Each row of a before or after table is a point. The points were changed in one or more steps. Then noise was added and the rows were shuffled. The steps act on how far a point lies along the listed directions, d1 being the first. Write out the steps. A step turns or swaps two directions, mirrors them in a line or flattens them onto one, adds a multiple of one to another, or multiplies one. Angles are multiples of 10 degrees, from the lower direction toward the higher: turns from -170 to 170, lines from 10 to 170 but not 90. Use the fewest steps. Two steps may share a direction if one is a turn and the other turns, adds or multiplies; they go together, in the order done. Otherwise the lowest direction goes first.

Directions:
(1): [ 0.54 -0.12]
(2): [0.12 0.54]
Before (9 x 2)
[[ 0.32 -0.31]
 [-0.22 -0.21]
 [-0.05  0.33]
 [-0.37  0.58]
 [ 0.46 -0.79]
 [-0.24  0.34]
 [-0.04  0.09]
 [ 0.68 -0.36]
 [ 0.49 -0.07]]
After (9 x 2)
[[-0.67 -0.15]
 [ 0.90  0.27]
 [-0.27 -0.20]
 [ 0.43 -0.29]
 [ 0.74 -0.20]
 [-0.10 -0.05]
 [-0.41 -0.10]
 [ 0.01  0.31]
 [ 0.45  0.01]]
Steps: mirror d1 and d2 in the line at 170 degrees

Directions:
(1): [-0.33 -0.78  0.14  0.16  0.21 -0.34]
(2): [-0.69  0.00 -0.04 -0.50 -0.03  0.43]
(3): [-0.15  0.40  0.32 -0.38  0.27 -0.64]
(4): [-0.47  0.26 -0.45  0.41 -0.36 -0.35]
(5): [-0.27  0.29  0.32  0.56  0.50  0.29]
Before (13 x 6)
[[ 0.24  0.01  0.32 -0.43  0.15 -0.36]
 [-0.26 -0.75  0.39 -0.30  0.47  1.07]
 [ 0.26 -0.10  0.34 -0.68  0.23 -0.71]
 [-0.09 -0.34  0.37 -0.18  0.46  0.84]
 [-0.01 -0.36 -0.02  0.59  0.12  0.13]
 [-0.02 -0.37 -0.10  0.38  0.26 -0.01]
 [ 0.17 -0.47  0.16 -0.50  0.31  1.02]
 [ 0.28 -0.27 -0.15 -0.46 -0.05 -0.14]
 [ 0.19 -0.16  0.20 -0.37  0.07 -0.32]
 [-0.48  0.11 -0.09  0.66 -0.22 -0.07]
 [-0.34 -0.65 -0.27  0.38 -0.08  0.25]
 [ 0.48  0.00 -0.21  0.35  0.09  0.00]
 [ 0.24 -0.02  0.03  0.55  0.32 -0.04]]
After (13 x 6)
[[-0.15 -0.15 -0.22  0.08 -0.16  0.76]
 [-0.29 -0.30  0.03 -0.14  0.24  0.37]
 [-0.17 -0.60 -0.06 -0.05  0.24  0.39]
 [ 0.14 -0.09 -0.01 -0.34  0.12 -0.01]
 [ 0.94 -0.28 -0.11  0.24  0.04  0.82]
 [ 0.07  0.17  0.46 -0.63  0.34 -0.42]
 [-0.39  0.18 -0.24  0.45 -0.42  0.10]
 [ 0.04  0.07 -0.64  0.32 -0.46  0.91]
 [-0.08  0.43  0.60 -1.06  0.49 -0.65]
 [ 0.71  0.03  0.02  0.16  0.07  0.67]
 [-0.19 -0.02 -0.25 -0.10  0.07  0.55]
 [ 0.00  0.14  0.33 -0.58  0.16 -0.23]
 [ 0.89  0.15 -0.17  0.26 -0.16  1.04]]
Steps: add 0.5 times d2 to d4; turn d1 and d2 by 140 degrees; multiply d3 by 1.6; multiply d5 by 0.4

Directions:
(1): [-0.03 -0.78  0.04  0.25  0.23  0.26  0.27  0.52  0.62  0.36  0.10]
(2): [ 0.23 -0.02  0.32 -0.19  0.13 -0.67 -0.59  0.18 -0.04  0.78 -0.17]
(3): [-0.48  0.56  0.31 -0.38  0.61  0.19 -0.19  0.08  0.63 -0.16 -0.08]
Before (11 x 11)
[[ 0.48 -0.86 -0.08  0.03 -0.18  0.06  0.49 -0.07  0.22  0.09 -0.14]
 [ 0.01  0.11  0.33 -0.21 -0.01 -0.73 -0.52  0.24 -0.10  0.40 -0.39]
 [-1.08  1.09  0.74 -0.67  1.37  0.43 -0.35  0.34  1.98 -0.20  0.12]
 [ 0.15  0.17 -0.06 -0.16 -0.32 -0.35 -0.16 -0.08 -0.35 -0.14  0.28]
 [-0.32  0.04  0.77 -0.34  0.75 -0.58 -0.31  0.34  0.94  0.62 -0.16]
 [ 0.13 -0.48 -0.13  0.18 -0.29 -0.17  0.18 -0.07 -0.24  0.40  0.31]
 [ 0.79 -0.90 -0.16  0.43 -0.29 -0.49 -0.01  0.42 -0.02  0.71  0.18]
 [ 0.21  0.01  0.31 -0.24  0.07 -0.48 -0.55 -0.20 -0.37  0.16 -0.71]
 [ 0.26 -0.57  0.23  0.15 -0.11 -0.34 -0.26  0.23  0.18  0.66 -0.18]
 [-0.12  0.41  0.07 -0.13 -0.26  0.26 -0.20 -0.51 -0.44 -0.32  0.04]
 [ 0.43 -0.03  0.02 -0.20 -0.19 -0.64 -0.15 -0.11 -0.38  0.69 -0.19]]
After (11 x 11)
[[ 0.29 -0.24 -0.36  0.38 -0.23  0.38  0.43 -0.09  0.10 -0.47  0.27]
 [-0.29 -0.55  0.08  0.25 -0.03  0.35  0.54  0.49  0.47 -0.30  0.00]
 [ 0.27 -0.05  0.01 -0.24 -0.19 -0.06  0.20 -0.53 -0.16 -0.36 -0.18]
 [-0.13 -0.06 -0.16 -0.02 -0.15  0.07  0.20 -0.17 -0.18  0.09  0.37]
 [ 0.01 -0.37 -0.17  0.32 -0.28  0.51  0.40 -0.07  0.31 -0.40 -0.02]
 [-0.50 -0.24  0.07  0.15  0.18  0.43  0.87 -0.01  0.63 -0.62  0.09]
 [-0.41  0.76  0.19 -0.19  0.36  0.18 -0.11 -0.24  0.75 -0.40  0.27]
 [ 0.09 -0.50 -0.19  0.14  0.13  0.35  0.70  0.21  0.27  0.07  0.03]
 [ 0.10 -0.31 -0.06 -0.07 -0.12 -0.19  0.03  0.28  0.18  0.17  0.45]
 [ 0.06 -0.22  0.25 -0.04  0.04 -0.03 -0.43 -0.04 -0.07  0.49 -0.09]
 [-0.12 -0.74  0.17  0.16  0.26  0.30  0.18  0.24  0.37 -0.19 -0.45]]
Steps: multiply d1 by 0.7; turn d1 and d2 by -130 degrees; multiply d3 by 0.4
